Every row gives one point. The last column is the point's height on a tilted bowl or saddle (a function of degree 2), plus a little noise. Along how many of its main directions does it bend up, bend down or stay straight?

Points:
[[0.48,-0.17,0.13,-0.33],
[-0.43,-0.11,0.00,-0.20],
[0.04,0.34,0.55,-0.32],
[-0.14,0.43,-0.30,-0.29],
[-0.55,0.28,-0.50,-0.62],
[-0.10,0.32,-0.08,-0.11],
[-0.09,-0.61,-0.03,-0.31],
[-0.24,0.20,0.27,-0.15],
[-0.76,-0.12,-0.08,-0.54],
[-0.06,-0.03,-0.24,-0.14],
[-0.14,0.49,0.47,-0.30],
[0.24,0.24,0.23,-0.15],
[0.07,-0.02,0.09,-0.06],
[-0.01,0.23,0.06,-0.06],
[-0.16,0.03,0.27,-0.12],
[0.04,0.06,-0.42,-0.30]]
Directions: 0 up, 3 down, 0 straight

Points:
[[-0.34,0.28,0.09,0.29],
[0.08,0.66,-0.24,0.28],
[0.02,-0.16,0.19,0.16],
[0.28,0.61,-0.22,0.38],
[0.23,0.22,-0.07,0.12],
[0.05,0.31,-0.03,0.11],
[0.35,0.11,0.20,0.32],
[-0.24,-0.24,-0.19,0.27],
[0.05,0.36,0.31,0.42],
[0.18,0.60,-0.06,0.43],
[-0.01,0.29,-0.69,-0.25],
[0.00,0.15,-0.26,-0.06],
[0.31,0.21,-0.38,0.00],
[0.56,-0.12,-0.18,0.34],
[-0.30,0.13,0.17,0.26],
[0.29,0.20,0.41,0.48]]
Directions: 2 up, 0 down, 1 straight

Points:
[[-0.48,0.05,-0.20,0.50,0.31],
[-0.49,0.01,0.23,0.34,0.34],
[0.33,-0.16,0.26,0.19,0.25],
[-0.28,-0.17,0.80,0.05,0.74],
[-0.28,0.03,-0.24,-0.16,-0.04],
[0.01,-0.42,0.17,-0.22,0.17],
[-0.01,-0.40,0.26,0.10,0.21],
[0.60,-0.06,-0.47,-0.45,0.38],
[0.23,0.39,0.03,-0.10,0.16],
[-0.40,-0.05,-0.30,0.20,0.08],
[-0.20,-0.34,0.41,0.13,0.32],
[-0.68,-0.03,0.07,0.29,0.36],
[0.04,0.17,0.38,-0.30,0.24],
[-0.36,0.47,0.15,0.23,0.32],
[0.33,0.01,0.01,-0.13,0.07],
[0.36,0.46,0.06,0.31,0.45],
[-0.54,0.17,-0.21,0.08,0.13],
[0.30,0.42,0.35,-0.16,0.41],
[0.11,0.23,-0.13,-0.35,0.02],
[-0.10,0.44,0.29,0.19,0.33],
[0.01,0.20,0.17,-0.18,0.07],
[-0.07,0.07,0.36,-0.09,0.17],
[-0.15,-0.50,-0.57,-0.33,0.28],
[-0.17,-0.07,-0.04,-0.17,-0.03],
[0.47,-0.61,0.27,0.06,0.50],
[-0.01,-0.09,-0.07,-0.46,0.03],
[-0.09,-0.11,-0.16,-0.21,-0.05]]
Directions: 4 up, 0 down, 0 straight

Points:
[[0.45,0.10,-0.08,-0.17,0.23],
[0.31,0.54,0.15,0.08,0.24],
[0.14,0.12,0.15,0.15,0.02],
[-0.12,0.05,-0.49,0.33,0.38],
[-0.74,-0.01,0.07,0.30,0.32],
[-0.42,-0.18,-0.10,0.23,0.18],
[0.41,-0.05,0.34,0.28,0.02],
[-0.36,-0.20,-0.05,0.16,0.13],
[-0.38,-0.21,-0.17,-0.10,0.22],
[-0.09,0.13,0.31,0.56,0.12],
[-0.52,0.07,-0.37,0.11,0.40],
[0.33,-0.01,-0.14,0.20,0.18],
[-0.35,0.46,-0.02,0.13,0.32],
[0.23,0.24,-0.07,0.47,0.24],
[-0.27,-0.26,0.30,-0.17,0.01],
[-0.06,0.37,-0.08,0.01,0.22],
[-0.32,-0.46,-0.19,-0.05,0.24],
[0.69,0.15,-0.32,0.50,0.59],
[-0.10,0.14,-0.33,-0.42,0.42],
[-0.59,-0.33,-0.62,-0.09,0.63],
[-0.50,-0.15,-0.34,0.20,0.33],
[-0.06,0.00,-0.14,-0.19,0.17],
[0.27,0.11,0.26,0.07,0.00]]
Directions: 4 up, 0 down, 0 straight
